Each wall is flat, endless, passes through zero and stands at right angles to its row. A trip goes straight from one point to another. Which walls does it cross, in order?

Walls:
(1): [-2.7  5.6]
(2): [-3.8  3.1]
(3): [-3.2 -2.5]
(4): [-0.8 -6.0]
(5): [ 1.2 -2.7]
Trips:
[-1.1 -1.8] to [-5.3  0.0] => 2, 1, 5
[4.9 4.0] to [ 3.5 -3.9] => 1, 5, 4
[ 0.5 -1.5] to [-5.6 -1.6] => 2, 1, 5
[-4.1  1.6] to [-2.3  4.2] => 3

Walls:
(1): [-2.7 -1.2 -2.0 -4.4]
(2): [-1.8  0.8  7.6  1.2]
(3): [ 7.5 -1.2 -1.8 -0.8]
(4): [ 0.5  5.3 -5.1  5.2]
(5): [-5.7 -0.4  1.7  0.0]
Trips:
[ 3.9 -0.8 -2.7  5.0] to [ 0.9 -2.6 -0.8 -1.0] => 4, 1
[ 4.3  2.9 -3.7  1.2] to [-0.2 -0.2  1.9 -3.8] => 1, 4, 2, 5, 3
[ 0.2  1.0 -2.8 -6.8] to [2.7 4.1 3.8 0.0] => 2, 1, 4
[ 0.9 -5.5 -4.4 -1.7] to [ 4.6  1.4 -1.5 -4.6] => none
[-6.3 -3.6  4.0  4.1] to [-10.2   0.7  10.1   2.0] => none

Walls:
(1): [  3.4  -3.2   0.8  -5.1 -11.5   4.2   7.7   4.3]
(2): [-5.7  0.0  5.2  0.9  2.9 -0.8  6.5 -0.6]
(3): [-3.9  0.7  4.6 -0.5 -0.5 -2.2  0.9  0.2]
(4): [-0.4  1.0 -2.6 -1.8  3.0 -1.8  2.6  5.3]
(5): [-2.3  7.6 -4.6  0.1  2.9 -1.4 -2.4 -0.3]
(6): [-1.9 -1.1 -1.1  0.1 -4.7 -0.9  2.0 -1.5]
(7): [ 2.9  0.6  2.7  7.1 -0.9 -3.1  6.4  0.8]
(8): [ 2.7 -0.3 -5.7 -3.4 -4.8  3.0 -2.6  4.5]
(9): [-2.6 -1.0  3.7  2.7  5.2 -0.3  0.8  7.1]
Trips:
[ 0.3 -7.0  1.2  0.2 -1.0  3.2  3.6 -2.7] to [ 2.9 -0.7  6.8  0.7  0.3  3.4  0.1  2.4] => 9, 3, 6
[-0.4  6.1 -0.9 -4.1  1.1 -1.2  5.2  2.6] to [-1.6  8.2  4.2 -1.2  2.0 -4.3  7.3  0.0] => 8, 1
[ 4.1 -1.0 -4.8  4.4  3.1 -4.8 -2.3  5.0] to [ 9.6 10.4 -5.4 -0.2 -3.7  1.4  4.7  0.4] => 9, 1, 6
[ 2.0 -0.5  4.4 -1.0 -2.5  2.9  3.3  3.6] to [-3.8  1.8  1.4  3.1 -2.4  5.5 -1.0  2.0] => 4, 7, 5
[ 7.4  2.8  0.0 -2.7 -0.4 -1.3  0.4 -4.3] to [ 9.5 -1.9 -1.1 -0.1 -4.8  2.3 -9.0  3.1] => 5, 7
